Each row is a point. The ring and each string are closed loops that go straight from each point to the next, and from the last back to the first. Before rounding, they use only three directions, however many columns there are. How many times does the string pass through the ring? Passing back the other way cancels.
In the rows, zero is written as 128.

Ring (10 x 3)
[[115  83 156]
 [ 93  75 144]
 [ 85  77 127]
 [ 95  85 113]
 [117 101 101]
 [136 121  93]
 [149 141  90]
 [153 146  99]
 [149 128 127]
 [139 107 146]]
String (21 x 3)
[[103  58 138]
 [ 84  53 138]
 [104  76 134]
 [ 97 100 113]
 [ 73  95 103]
 [ 76  73 115]
 [100  61 128]
 [115  70 116]
 [131  98  98]
 [148 109 107]
 [143 110 117]
 [132 130  98]
 [140 158  78]
 [164 162  84]
 [170 166  82]
 [144 161  74]
 [124 134  92]
 [127 143  75]
 [145 107  93]
 [126  84 115]
 [119  92 122]]
Times through: 2
String (21 x 3)
[[135 146  90]
 [154 162  90]
 [173 148 120]
 [141 146 112]
 [125 125 121]
 [136  79 179]
 [126  56 189]
 [119  83 147]
 [104  61 164]
 [ 81  64 155]
 [ 80  84 136]
 [ 86  87 138]
 [109  55 184]
 [129  82 159]
 [116 118 113]
 [131 135 117]
 [146 147 109]
 [138 154  91]
 [175 171  88]
 [168 149  99]
 [156 166  79]]
Times through: 1

Ring (9 x 6)
[[127 125 143 109 175 110]
 [122 158 161  84 179 121]
 [119 185 166  77 165 135]
 [119 190 155  94 139 144]
 [116 179 136 123 104 151]
 [112 155 119 151  81 151]
 [115 125 106 169  83 139]
 [124  94  99 175 107 120]
 [132  88 110 155 145 105]]
String (24 x 6)
[[135 109  93 180 100 124]
 [123 135 123 139 123 129]
 [130 109 102 168 111 122]
 [135  99  98 172 117 116]
 [117 133 126 138 121 131]
 [124 116 117 149 125 122]
 [139  87 100 167 137 105]
 [139  56  99 168 158  89]
 [125  99 130 129 166 105]
 [141  88 120 136 180  93]
 [136 110 135 116 185 100]
 [108 169 180  61 188 126]
 [108 187 193  42 200 129]
 [132 156 159  82 192 114]
 [129 139 131 126 144 123]
 [122 157 143 110 145 131]
 [135 157 139 111 155 124]
 [121 211 166  76 149 147]
 [ 97 241 182  63 122 171]
 [106 195 155  99 116 156]
 [101 217 152 106  87 172]
 [ 94 208 153 108  83 173]
 [114 156 134 127 116 141]
 [136 116 102 166 115 122]]
Times through: 1
String (26 x 6)
[[128 122 110 158 112 127]
 [123 105  91 188  80 132]
 [104 115 103 178  68 143]
 [104 127 121 152  94 140]
 [122 127 122 142 124 127]
 [142  72  89 183 130 102]
 [135  57  93 180 138  96]
 [120  92 124 140 150 109]
 [119 134 135 124 140 125]
 [137 109 115 145 148 110]
 [136 107 132 120 182 100]
 [113 156 176  65 198 118]
 [103 187 193  43 194 132]
 [124 167 171  67 196 119]
 [139 127 125 130 156 113]
 [126 147 136 119 144 126]
 [102 220 189  50 160 152]
 [110 231 187  49 161 153]
 [127 185 150  98 144 139]
 [127 153 131 126 132 132]
 [104 197 157  97 115 157]
 [ 97 226 158  99  85 177]
 [117 173 125 140  87 154]
 [132 132 106 162 104 131]
 [118 147 129 133 118 136]
 [107 159 133 131 100 148]]
Times through: 0

Ring (7 x 8)
[[102 114 136 148 122 178  90 171]
 [ 99 107 143 140  93 160 115 165]
 [120 114 144 129  74 118 143 138]
 [148 134 133 129  95 101 137 119]
 [177 163 104 126 149 107 112 114]
 [175 172  86 131 192 142  80 134]
 [145 151 103 142 177 168  72 154]]
String (29 x 8)
[[133 130 126 131 113 134 119 142]
 [133 130 119 118 106 128 135 145]
 [103 106 142 127  76 142 138 159]
 [125 128 118 121 114 144 125 155]
 [133 134 118 130 127 144 111 148]
 [110 115 143 149 109 158 100 156]
 [ 92 104 152 160 111 182  83 171]
 [125 127 131 144 125 153  97 150]
 [147 151 100 131 166 156  90 151]
 [161 167  82 131 201 167  71 153]
 [160 168  86 146 218 181  47 155]
 [148 153 107 155 189 174  54 151]
 [144 145 115 146 159 155  80 145]
 [153 152 104 132 157 142  96 140]
 [178 177  75 124 204 148  79 139]
 [170 174  79 136 215 166  61 148]
 [131 142 117 162 182 189  47 163]
 [118 128 130 158 151 181  67 163]
 [ 96 112 144 169 140 200  58 177]
 [ 81 102 148 167 129 209  63 188]
 [106 120 125 141 132 182  90 175]
 [ 66  84 165 159  81 192  97 186]
 [ 82  91 164 154  75 167 109 168]
 [ 66  76 177 151  44 163 127 172]
 [ 91  94 154 128  53 139 150 160]
 [123 120 128 114  82 122 152 146]
 [100  97 156 126  44 121 159 147]
 [ 96  94 165 138  48 129 144 148]
 [105 105 156 144  75 138 124 147]]
Times through: 2
String (22 x 8)
[[ 79  92 152 140  75 172 121 178]
 [ 85  91 164 148  65 156 121 163]
 [123 122 136 139 106 141 114 146]
 [134 129 122 117  97 119 143 139]
 [141 133 122 116  98 112 144 133]
 [149 142 114 121 120 119 128 132]
 [143 127 139 124  74  91 153 116]
 [134 116 161 141  60  91 144 112]
 [136 130 134 140 111 129 113 134]
 [165 156 103 122 143 117 117 126]
 [158 153 104 124 145 127 112 133]
 [153 146 119 139 140 129 101 130]
 [170 163  95 125 164 127 102 129]
 [214 205  52 116 236 127  77 119]
 [172 172  89 140 203 154  64 138]
 [137 141 119 152 160 164  72 150]
 [146 145 111 132 145 142 102 143]
 [141 152  96 139 187 180  67 164]
 [ 97 115 136 163 147 204  60 181]
 [ 80  95 162 169 105 192  76 177]
 [128 130 125 137 126 149 104 150]
 [118 126 119 129 124 161 110 164]]
Times through: 4

Ring (8 x 11)
[[156 134 151  72  89 128 139 138 103 126 176]
 [133 153 165 112 122 120 134 125  92 129 138]
 [ 99 167 166 180 169 107 132 113 100 135  86]
 [ 93 160 154 192 171 104 133 115 119 138  81]
 [100 150 146 174 156 105 132 122 131 141  95]
 [132 127 135 105 104 115 131 139 141 140 147]
 [152 117 131  69  78 123 135 147 139 135 178]
 [168 115 133  49  65 131 141 148 125 128 199]]
String (30 x 11)
[[130 144 153 117 120 118 134 129 111 132 138]
 [132 142 146 127 124 120 142 128 112 129 139]
 [123 156 157 149 143 119 143 119  96 126 122]
 [104 175 177 171 167 111 132 110  82 131  91]
 [ 85 190 201 171 178 101 111 105  74 140  66]
 [104 166 174 148 150 108 121 118  99 138  98]
 [119 150 157 134 133 113 130 125 112 136 121]
 [114 148 142 171 151 113 145 121 119 131 110]
 [ 95 156 140 217 181 107 149 112 123 133  80]
 [ 71 170 154 241 204  96 135 105 122 141  47]
 [ 74 165 149 231 196  96 134 109 130 143  53]
 [103 142 126 201 164 108 150 121 142 135  96]
 [118 137 131 160 139 113 145 127 135 134 120]
 [124 141 146 129 125 114 134 130 123 136 130]
 [111 149 161 124 128 107 116 129 123 144 114]
 [108 141 154 116 120 102 109 135 142 151 115]
 [127 124 134 101 101 111 123 142 153 145 144]
 [145 114 116 105  95 121 146 143 151 133 165]
 [146 120 122 108 100 123 148 140 140 130 164]
 [142 127 135 101 101 121 139 138 130 133 158]
 [157 112 116  92  86 128 152 144 141 127 181]
 [185  93 108  32  42 136 151 159 148 126 226]
 [186 101 126   7  34 136 139 160 134 128 229]
 [161 125 152  37  65 126 125 147 116 133 189]
 [145 134 149  84  96 122 133 138 116 132 162]
 [141 132 137 111 109 122 144 134 122 129 154]
 [169 117 123  80  81 135 158 143 121 120 194]
 [171 126 143  57  74 135 147 142 102 121 197]
 [152 149 177  55  88 126 124 134  81 129 169]
 [134 154 175  89 111 119 123 128  89 133 143]]
Times through: 2
String (26 x 11)
[[144 134 151  80  94 121 129 138 116 134 161]
 [143 130 138 103 104 122 141 136 123 130 158]
 [175 103 109  67  66 135 158 150 141 123 207]
 [178 104 132   8  37 131 130 159 138 134 219]
 [152 121 144  48  69 121 122 149 133 139 180]
 [150 112 132  52  67 118 122 153 152 143 179]
 [122 139 156  96 108 109 114 137 131 146 134]
 [126 140 147 122 121 115 133 131 123 136 134]
 [120 132 123 163 138 114 148 129 143 134 123]
 [ 96 146 133 200 167 104 141 120 141 139  87]
 [ 78 165 157 211 185  97 126 112 126 145  60]
 [ 92 153 134 222 182 105 149 114 133 135  77]
 [ 78 171 164 210 188  97 125 109 115 143  58]
 [ 96 165 172 157 155 103 117 118 109 143  88]
 [120 145 149 138 132 114 135 127 119 135 124]
 [108 143 130 189 158 110 149 121 135 133 103]
 [ 77 158 148 213 183  95 128 115 138 146  61]
 [ 86 157 162 163 156  96 110 122 133 152  80]
 [113 144 155 124 126 107 119 131 130 145 118]
 [120 140 159  92 106 108 109 137 132 148 132]
 [134 134 143 106 108 117 133 135 126 135 147]
 [151 117 118 107  98 126 153 141 139 127 170]
 [177  99 112  46  54 134 151 155 145 127 214]
 [186  98 115  27  42 137 150 158 139 125 227]
 [185 103 123  24  44 137 146 156 131 125 224]
 [178 115 145  10  44 133 130 154 118 130 215]]
Times through: 4
